Each point is reached from the start by the listed moves, each made once or not at all, plus a little noise. Is the number of moves made odd or even? Then give how often each move was made.

Moves:
(1): [25 -6  0 -7]
(2): [ 3 48  5  1]
(3): [-16   0  23 -27]
Start: [ 20   2 -13 -17]
Points:
[  6  49  15 -42] -> even (0, 1, 1)
[ 32  44  16 -50] -> odd (1, 1, 1)
[ 30  -4  10 -51] -> even (1, 0, 1)
[ 47  44  -8 -22] -> even (1, 1, 0)
[ 44  -5 -13 -24] -> odd (1, 0, 0)

Moves:
(1): [ 10   3   1  -7 -11  -6  -6  -7   0]
(2): [  0  23  -1  -5  11 -10 -17   2  -5]
(3): [  7   4  25  10   5   4   0 -12   8]
(4): [  7  16 -17  18  -2   2  13 -18  -2]
(5): [ 17 -15   0   6  13  -9   0  -2  -1]
(6): [ -8  -5   4   0   8  13 -13 -14 -28]
(7): [ -7   9  -1 -23  21 -14  23  -9  -4]
(8): [15 12 13 -9 -2 17  9 12 -5]
Start: [  9   4   4 -13  -5  -4   4   0   2]
Points:
[ 24  39  16 -29   5   4  -7  13  -8] -> even (0, 1, 0, 0, 0, 0, 0, 1)
[ 26  47 -15  -8  -9 -19  -7 -23  -4] -> odd (1, 1, 0, 1, 0, 0, 0, 0)
[ 24  15  44 -13   5  32   1 -13 -23] -> odd (0, 0, 1, 0, 0, 1, 0, 1)
[ 60  31  40 -17  11  -8  -8  -5  -1] -> odd (1, 1, 1, 0, 1, 0, 0, 1)
[ 39  27  27 -34  31 -40   6 -30  -1] -> odd (1, 1, 1, 0, 1, 0, 1, 0)
[ 51  27  16 -27   6 -12  -9   5  -8] -> even (1, 1, 0, 0, 1, 0, 0, 1)

Moves:
(1): [ 19 -13   2  -3   8 -16  14   4 -14   4   3  11   4  14]
(2): [  2  19  -7  -8   1  -8   9   5  -1   4 -12   2  -2  -1]
(3): [ -3   5  20  -3   5 -20   2 -10  12   0  -2  -5 -10 -14]
(4): [10  3  1 19  4  0 -6 13 -4  0 -2  2 -6 -2]
(5): [ -3  -6  -4  -6  23   1   5  12  -1  -1   2  -9   6 -14]
(6): [ 19   7  13 -13  16  15  -9 -11   9   0   1   2  -5   9]
(7): [  6   3  -5  10  -4  13  27   6   8  17 -10   4   0  -7]
(8): [  2  -3  10  -6 -11   9   3   7  -4  -3  -2 -11 -13  -3]
(9): [  5  -3 -18  -5  -6 -16  -3  15  22  -3   5  -4 -13   2]
(10): [ -4  -4   5 -12  -2   4  -1   9  -3  21   4   6   2  -3]
(11): [ 4  8 -4 -2  6 -1  3  0 -3  8 30 -6  1  0]
(12): [ 11   6   4  -8 -11  -2  -2  -2   2  -9   9  24  -2 -13]
(13): [ 0  5  9 -2 -1 -4  2  9  7 -8  0  3  9  7]
(14): [-16   4   7   6   5   0   9   8  -1  -9  12  16  -9  21]
Start: [-18   6 -13 -15   4  -1  -7   4   5  24  -6  21 -11   8]
Points:
[-10  46  14  -6  26 -20  41  45  24  17  -8  60 -24 -16] -> even (0, 1, 1, 1, 1, 0, 1, 0, 0, 0, 0, 1, 1, 1)
[-12  35  30 -43  15  15  32  18  26  54 -15  36 -48  10] -> odd (0, 1, 1, 0, 0, 1, 1, 1, 0, 1, 0, 0, 0, 1)
[ 35  27   7 -34  51  -6  15  44  -4  26  15  18 -18  17] -> even (1, 1, 0, 1, 1, 1, 0, 1, 0, 0, 1, 0, 1, 0)
